Rows are points. The points of each table are mixes of a few directions, plus a little noise. Count the directions of each table, and those that both share. Where both have some left over, give the other angles between the two spaces (their principal angles), to ten degrees, smallest first.

First:
[[-0.20  0.15  0.29]
 [ 0.44 -0.31 -0.60]
 [-0.25  0.18  0.36]
 [ 0.65 -0.47 -0.90]
 [-0.45  0.33  0.62]
 [ 0.11 -0.09 -0.16]
 [-0.29  0.22  0.40]]
Second:
[[ 0.61 -0.45 -0.85]
 [-0.42  0.30  0.58]
 [ 0.18 -0.13 -0.25]
 [-0.38  0.28  0.52]
 [ 0.00  0.00  0.00]]
Directions: first 1, second 1, shared 1

First:
[[ 0.19 -0.38  0.02  0.40 -0.18  0.33 -0.79 -0.26]
 [ 0.46  0.34  0.36 -1.03  0.21 -0.09 -0.11  0.06]
 [-0.72 -0.74  0.45  1.01 -0.94 -0.19  0.57 -0.22]
 [ 0.25  0.09 -0.47  0.15  0.38  0.30 -0.61 -0.01]
 [ 0.03  0.13 -0.31  0.08  0.25  0.09 -0.11  0.06]
 [ 0.13  0.39 -0.41 -0.25  0.49  0.03  0.02  0.19]
 [-0.56 -0.12  0.17  0.32 -0.36 -0.34  0.90  0.08]
 [ 0.28 -0.15  0.81 -0.66 -0.39 -0.11 -0.13 -0.17]
 [-0.07  0.43 -0.61 -0.03  0.55 -0.02  0.26  0.27]]
Second:
[[-0.64 -0.47  0.09  0.91 -0.57 -0.13  0.52 -0.09]
 [ 0.63  0.30  0.20 -0.93  0.32  0.10 -0.53  0.00]
 [ 0.07  0.11 -0.13 -0.08  0.16  0.02 -0.04  0.05]
 [-0.89 -0.41 -0.34  1.34 -0.41 -0.13  0.77  0.02]
 [ 0.29  0.11  0.15 -0.45  0.10  0.04 -0.26 -0.02]
 [ 0.54  0.39 -0.06 -0.77  0.47  0.11 -0.44  0.07]
 [-0.12 -0.05 -0.05  0.18 -0.05 -0.02  0.11  0.01]
 [-0.36 -0.42  0.34  0.49 -0.56 -0.11  0.28 -0.15]
 [ 0.49  0.43 -0.18 -0.70  0.54  0.12 -0.40  0.12]]
Directions: first 3, second 2, shared 2

First:
[[ 1.29  0.84  0.04 -0.22  0.22  0.02 -0.87 -0.25  1.28  0.35  0.98]
 [-0.57 -0.37 -0.01  0.10 -0.10 -0.01  0.39  0.11 -0.57 -0.16 -0.43]
 [ 0.44  0.29  0.02 -0.08  0.08  0.00 -0.30 -0.09  0.44  0.12  0.33]
 [-0.47 -0.31 -0.02  0.08 -0.08 -0.01  0.32  0.09 -0.47 -0.13 -0.36]
 [ 0.73  0.48  0.02 -0.13  0.12  0.01 -0.49 -0.14  0.72  0.20  0.56]
 [ 0.08  0.05  0.01 -0.02  0.01  0.00 -0.06 -0.01  0.08  0.02  0.06]
 [-0.68 -0.45 -0.02  0.12 -0.11 -0.01  0.46  0.13 -0.68 -0.19 -0.52]
 [-0.81 -0.53 -0.02  0.14 -0.14 -0.01  0.55  0.16 -0.80 -0.22 -0.62]]
Second (9 x 11):
[[ 0.14 -0.26  0.14 -0.18  0.00  0.05 -0.56  0.22 -0.39 -0.54 -0.38]
 [-0.12 -0.21  0.27  0.32  0.12  0.36 -0.63  0.28 -0.37 -0.71 -0.33]
 [ 0.17  0.09 -0.09 -1.01 -0.32 -0.57  0.57 -0.29 -0.35  0.78 -0.33]
 [-0.37  0.12  0.21  0.42  0.09  0.28  0.17  0.01 -0.11  0.05 -0.05]
 [ 0.20  0.24 -0.15  0.00  0.09 -0.19  0.27  0.31  0.51  0.29  0.35]
 [ 0.08  0.05  0.09  0.69  0.13  0.33  0.48  0.39  0.51  0.31  0.66]
 [-0.17  0.41 -0.12  0.43  0.29  0.01 -0.11  0.33  0.59 -0.20  0.23]
 [-0.48  0.43 -0.14  0.63  0.24  0.14  0.11 -0.20  0.54  0.01  0.30]
 [ 0.54 -0.85 -0.21 -1.32 -0.62 -0.39 -0.33 -1.05 -0.93  0.01 -0.49]]
Directions: first 1, second 5, shared 0; angles 40

First:
[[ 0.04 -0.41  0.03 -0.39 -0.73  0.71 -0.19 -0.42  0.55  0.03 -0.45  0.08
   0.15 -0.06  0.61 -0.79  0.01  0.71]
 [-0.01 -0.45 -0.05 -0.47 -0.85  0.76 -0.24 -0.49  0.67 -0.02 -0.41  0.15
   0.01 -0.15  0.73 -0.90  0.03  0.78]
 [-0.31  0.15 -0.14  0.03  0.26 -0.22  0.02 -0.12  0.41 -0.18  0.30  0.41
  -0.81 -0.49 -0.35  0.10  0.13 -0.33]
 [-0.05 -0.21 -0.55 -0.38 -0.69  0.08 -0.28 -0.08  0.13 -0.19  0.45  0.04
  -0.39 -0.22  1.02 -0.39  0.01  0.41]
 [ 0.12 -0.03  0.35  0.10  0.13  0.19  0.10 -0.03 -0.04  0.16 -0.43 -0.12
   0.46  0.23 -0.32  0.00 -0.04  0.03]
 [ 0.13  0.53 -0.03  0.56  0.92 -0.98  0.26  0.72 -1.10  0.05  0.58 -0.37
   0.22  0.37 -0.63  1.15 -0.09 -0.87]
 [ 0.02  0.27  0.29  0.36  0.66 -0.33  0.23  0.22 -0.31  0.10 -0.06 -0.07
   0.17  0.16 -0.79  0.54 -0.02 -0.50]
 [ 0.07  0.14  0.10  0.19  0.29 -0.21  0.10  0.18 -0.30  0.06  0.02 -0.13
   0.20  0.17 -0.28  0.31 -0.03 -0.22]]
Second:
[[ 0.03 -0.01 -0.01  0.00 -0.02 -0.01 -0.01  0.03 -0.06  0.01  0.01 -0.04
   0.06  0.04  0.05  0.01 -0.01  0.02]
 [-0.11  0.02  0.05  0.00  0.09  0.03  0.02 -0.11  0.24 -0.03 -0.04  0.17
  -0.22 -0.17 -0.20 -0.04  0.05 -0.07]
 [-0.29  0.55 -0.16  0.43  0.97 -0.93  0.22  0.36 -0.27 -0.17  0.73  0.24
  -0.80 -0.33 -0.89  0.91  0.09 -1.00]
 [ 0.19  0.02 -0.11  0.04 -0.06 -0.17 -0.02  0.27 -0.53  0.04  0.18 -0.32
   0.37  0.31  0.31  0.19 -0.09  0.02]
 [-0.06 -0.07  0.07 -0.07 -0.08  0.18 -0.01 -0.17  0.28  0.00 -0.16  0.13
  -0.08 -0.11 -0.05 -0.19  0.03  0.10]
 [-0.50  0.27  0.11  0.16  0.65 -0.21  0.16 -0.28  0.78 -0.17  0.09  0.70
  -1.10 -0.73 -1.06  0.18  0.22 -0.61]
 [ 0.21 -0.59  0.22 -0.47 -0.98  1.06 -0.22 -0.50  0.54  0.15 -0.85 -0.09
   0.66  0.20  0.78 -1.05 -0.06  1.04]
 [ 0.29  0.20 -0.26  0.20  0.15 -0.59  0.02  0.61 -1.09  0.04  0.55 -0.55
   0.49  0.50  0.36  0.61 -0.15 -0.23]
 [-0.09  0.06  0.01  0.04  0.14 -0.07  0.03 -0.03  0.12 -0.04  0.04  0.12
  -0.21 -0.13 -0.21  0.06  0.04 -0.13]
 [ 0.33 -0.46  0.08 -0.35 -0.85  0.72 -0.19 -0.18 -0.01  0.16 -0.54 -0.35
   0.85  0.42  0.90 -0.70 -0.12  0.87]]
Directions: first 3, second 2, shared 2

First (11 x 32):
[[-0.42  0.06 -0.08  0.24  0.22 -0.71 -0.20 -0.12 -0.18  0.40  0.43  0.23
  -0.31 -0.13  0.33 -0.20 -0.15 -0.11 -0.06  0.68 -0.02 -0.22 -0.56  0.25
   0.59  0.14  0.27 -0.23  0.31 -0.16 -0.47  0.13]
 [-0.67  0.12 -0.48 -0.15 -0.17 -0.67 -0.05 -0.33  0.06  0.60  0.64 -0.01
  -0.30  0.29  0.65  0.13 -0.56  0.07 -0.27  0.61 -0.23 -0.01 -0.72  0.08
  -0.21  0.24 -0.09 -0.43  0.23 -0.57 -0.76  0.26]
 [ 0.39 -0.04  0.37  0.21  0.00  0.51 -0.10  0.36  0.17 -0.21 -0.55  0.08
   0.41 -0.26 -0.53 -0.05  0.26 -0.31  0.09 -0.32  0.53 -0.06  0.18  0.25
   0.26 -0.15  0.20  0.23 -0.12  0.40  0.59 -0.42]
 [-0.40 -0.10 -0.50  0.14  0.15 -0.85 -0.17 -0.48 -0.26  0.72  0.62  0.40
  -0.45  0.02  0.76 -0.08 -0.23  0.10  0.09  0.82 -0.38  0.04 -0.52  0.21
   0.26  0.42  0.16 -0.18  0.19 -0.10 -0.55  0.52]
 [-0.04  0.34  0.73 -0.14  0.11  0.31  0.17  0.53  0.04 -0.89 -0.23 -0.61
   0.07 -0.01 -0.77 -0.14  0.15 -0.03 -0.32 -0.52  0.22 -0.39  0.31 -0.39
   0.15 -0.63 -0.11 -0.12  0.18 -0.32  0.02 -0.50]
 [ 0.72 -0.07  0.50 -0.38 -0.11  1.13  0.30  0.45  0.21 -0.99 -0.78 -0.45
   0.45  0.06 -0.93  0.14  0.45  0.09  0.13 -1.21  0.16  0.18  1.04 -0.52
  -0.63 -0.49 -0.36  0.39 -0.37  0.34  0.88 -0.34]
 [ 0.54  0.05  0.10  0.24 -0.36  0.92  0.09  0.19  0.25 -0.22 -0.68 -0.08
   0.61 -0.09 -0.24  0.19  0.15 -0.07 -0.03 -0.58  0.35  0.08  0.37  0.22
  -0.23  0.06  0.00  0.34 -0.44  0.25  0.57 -0.47]
 [-0.49 -0.57 -0.50 -0.45  0.27 -1.08 -0.43 -0.31  0.08  1.08  0.66  0.74
  -0.45  0.07  0.39 -0.01 -0.26 -0.33  0.46  0.90  0.00  0.38 -0.82  0.21
   0.00  0.22  0.13 -0.25  0.37  0.31 -0.15  0.74]
 [ 0.28  0.17  0.11 -0.06 -0.45  0.82  0.19  0.23  0.35 -0.33 -0.49 -0.36
   0.52  0.13 -0.28  0.27 -0.06 -0.01 -0.24 -0.65  0.27  0.05  0.26 -0.02
  -0.54 -0.10 -0.22  0.12 -0.31 -0.11  0.31 -0.47]
 [-0.42 -0.27 -0.46 -0.19  0.39 -1.07 -0.12 -0.52 -0.41  0.55  0.80  0.38
  -0.74  0.08  0.64 -0.16 -0.10  0.23  0.29  0.78 -0.64  0.15 -0.30 -0.17
   0.15  0.25  0.02 -0.20  0.29 -0.02 -0.54  0.85]
 [ 0.51  0.31  0.21  0.53 -0.05  0.68  0.32  0.01 -0.31 -0.70 -0.44 -0.33
   0.19 -0.16 -0.03 -0.10  0.34  0.40 -0.14 -0.51 -0.26 -0.23  0.77 -0.13
   0.19  0.05  0.00  0.34 -0.36 -0.02  0.11 -0.29]]
Second (10 x 32):
[[ 0.45 -0.17 -0.21  0.19  0.17  0.26 -0.44  0.20 -0.25 -0.33 -0.33  0.59
  -0.11 -0.21 -0.34 -0.07  0.21  0.03  0.61  0.16 -0.30  0.35  0.00  0.48
  -0.07  0.19  0.09  0.39 -0.26  0.53  0.65  0.13]
 [-0.86  0.64  0.74 -0.06  0.05  0.05 -0.59  1.14  0.31 -0.66 -0.27 -0.31
   0.28  0.04 -1.33 -0.08 -0.56 -0.94 -0.74  0.42  1.14 -0.61 -1.33  0.67
   0.68 -0.86  0.18 -0.50  0.66 -0.75 -0.32 -1.38]
 [ 0.00 -0.05 -0.17 -0.42 -0.03  0.22  0.46 -0.38 -0.17 -0.19  0.09 -0.46
  -0.02  0.43  0.19  0.13 -0.01  0.36 -0.18 -0.41 -0.28  0.08  0.70 -0.72
  -0.44 -0.16 -0.42  0.10 -0.12 -0.17 -0.28  0.22]
 [-0.36  0.30  0.10  0.38 -0.01  0.15 -0.40  0.36  0.01  0.05 -0.20 -0.04
   0.38 -0.05 -0.37 -0.12 -0.42 -0.57 -0.29  0.41  0.78 -0.41 -0.54  0.65
   0.64 -0.23  0.25 -0.01  0.16 -0.13 -0.13 -0.56]
 [ 0.25 -0.15 -0.06 -0.44  0.21  0.23  0.17 -0.08 -0.31 -0.65 -0.14 -0.01
  -0.27  0.23 -0.27  0.09  0.31  0.37  0.16 -0.29 -0.55  0.35  0.48 -0.47
  -0.40 -0.13 -0.34  0.21 -0.12  0.07  0.12  0.09]
 [ 0.28 -0.15 -0.17 -0.17 -0.05  0.15 -0.05  0.02  0.00 -0.20 -0.04  0.12
  -0.14  0.01 -0.07  0.07  0.10  0.24  0.37 -0.20 -0.42  0.31  0.23 -0.08
  -0.56  0.10 -0.18  0.13 -0.21  0.20  0.38  0.34]
 [ 0.53 -0.30 -0.42  0.17 -0.38 -0.04 -0.24 -0.02  0.40  0.54  0.17  0.44
  -0.09 -0.35  0.46  0.06  0.01  0.27  0.86 -0.16 -0.55  0.45  0.09  0.33
  -0.95  0.63  0.01  0.08 -0.43  0.55  0.87  0.97]
 [ 0.54 -0.41 -0.12  0.00  0.26 -0.27  0.29 -0.51 -0.29  0.08  0.07  0.47
  -0.43 -0.19  0.50 -0.01  0.70  0.51  0.41 -0.10 -0.76  0.42  0.49 -0.36
   0.00  0.46  0.06  0.21 -0.18  0.45  0.17  0.47]
 [-0.65  0.20  0.53  0.03 -0.11 -0.84  0.66 -0.38  0.41  0.85  0.59 -0.52
   0.03 -0.03  0.77 -0.01 -0.03 -0.15 -0.92  0.05  0.53 -0.61 -0.36 -0.53
   0.73 -0.04  0.26 -0.71  0.55 -0.68 -1.07 -0.30]
 [-0.19  0.09 -0.21  0.31 -0.11  0.09  0.16 -0.37 -0.10  0.51  0.08 -0.27
   0.35  0.13  0.47 -0.05 -0.30 -0.12 -0.31  0.11  0.42 -0.32  0.23  0.02
   0.37  0.04  0.07  0.10 -0.06 -0.06 -0.39  0.04]]
Directions: first 5, second 5, shared 2; angles 40, 50, 60
